Every row gives one point. The window is the flat piece filled in between its corners: a triangle in 3 columns, a solid with four corners in 4, and so on. A path goes straight from each point to the next, and from the last back to the first. List the points from which the path goes on through the window.

Window (3 x 3):
[[-21 -55  15]
 [ -8  42 -25]
 [ 57 -11 -14]]
Path:
(1): [59  0 25]
(2): [ 5 36  0]
(3): [-33  17 -68]
(4): [ -7 -33 -29]
(5): [-29 -65  53]
(6): [-27 -27  22]
(7): [  1 -62 -13]
(8): [-21 -48 -44]
(9): [40 43  6]
(10): [-3 31  3]
(11): [-18 -11 -44]
(12): [-33  38 -64]
(13): [15 34  7]
(14): [-18 -40  30]
(15): [-42 -23 -16]
(16): [ 27 -68 -21]
Through the window after points: 2, 4, 6, 8, 10, 12

Window (6 x 6):
[[ 32 -22 -35  34 -43  39]
 [  8   9  30  -3  17 -34]
 [ 14  -6  49   2  38  33]
 [-15 -24  55 -20 -10 -19]
 [ -9   8 -40  -1  12 -17]
 [ 30 -31  18  23  57  25]]
Path:
(1): [ 41 -27  -4 -21  50   5]
(2): [ 18 -19  20  -6  27  26]
(3): [ 13 -10  22  28  31   9]
(4): [ 26 -31 -13  95  -9  51]
(5): [ 24  -5 -22 -35 -36   3]
(6): [ 18  -6   1 -28  18  -3]
(7): [ 0 -1 17 19 26 19]
(8): [  2 -13  19  30  27  14]
Through the window after points: 2, 4, 6, 8

Window (9 x 9):
[[-15 -39  17 -22 -25  23 -13   6  28]
 [-60 -11  34  20 -11 -26   5  -5 -33]
 [-32  29 -12 -55  -2 -10 -30 -31 -20]
 [  9   2  10  -5   9   6  50  -1  23]
 [-11  -9  -5  36 -22  18  20   5  21]
 [ 39  15 -15 -42  23   0  18  34  16]
 [  5  23   8  17  27  -6  22   6  37]
 [ 14   6  12  19  52   7  24  -9 -40]
 [  3 -12  -6 -33  14 -40 -16 -19 -30]]
Path:
(1): [-18 -12  95  23 -15  -2   9 -22 -15]
(2): [  7  39  21 -13  -7  17 -20  -7  -9]
(3): [ -9 -18 -32 -34  29 -12  17 -13   1]
(4): [-45   6 -26 -45  27  -2  26 -13   9]
(5): [ 17  -2  15 -12  -3  -2 -13   2 -23]
(6): [ 26   3  29  13  -2  14 -13   7  -4]
(7): [  0   8 -12 -18  27  -9  29   7  16]
(8): [-30 -13   3 -31  29  -4   1  19 -22]
(9): [ -4   3   9  -2 -10 -16  -8 -18  -6]
(10): [16 20 19 -3  4 -1 25  8  5]
(11): [ -3  -9 -33 -33  38  17  11  13  15]
(12): [ -2 -18 -43 -19  31  -2  55   5  13]
(13): [ 21  16  15 -26   1   5 -11   4  12]
(14): [  2   7  48  26 -21   0  -5  -9  15]
(15): [-14  -6 -11   7  13   1  19  -2   5]
(16): [ -7 -10 -12  -3   7  -4  15  10   9]
Through the window after points: 6
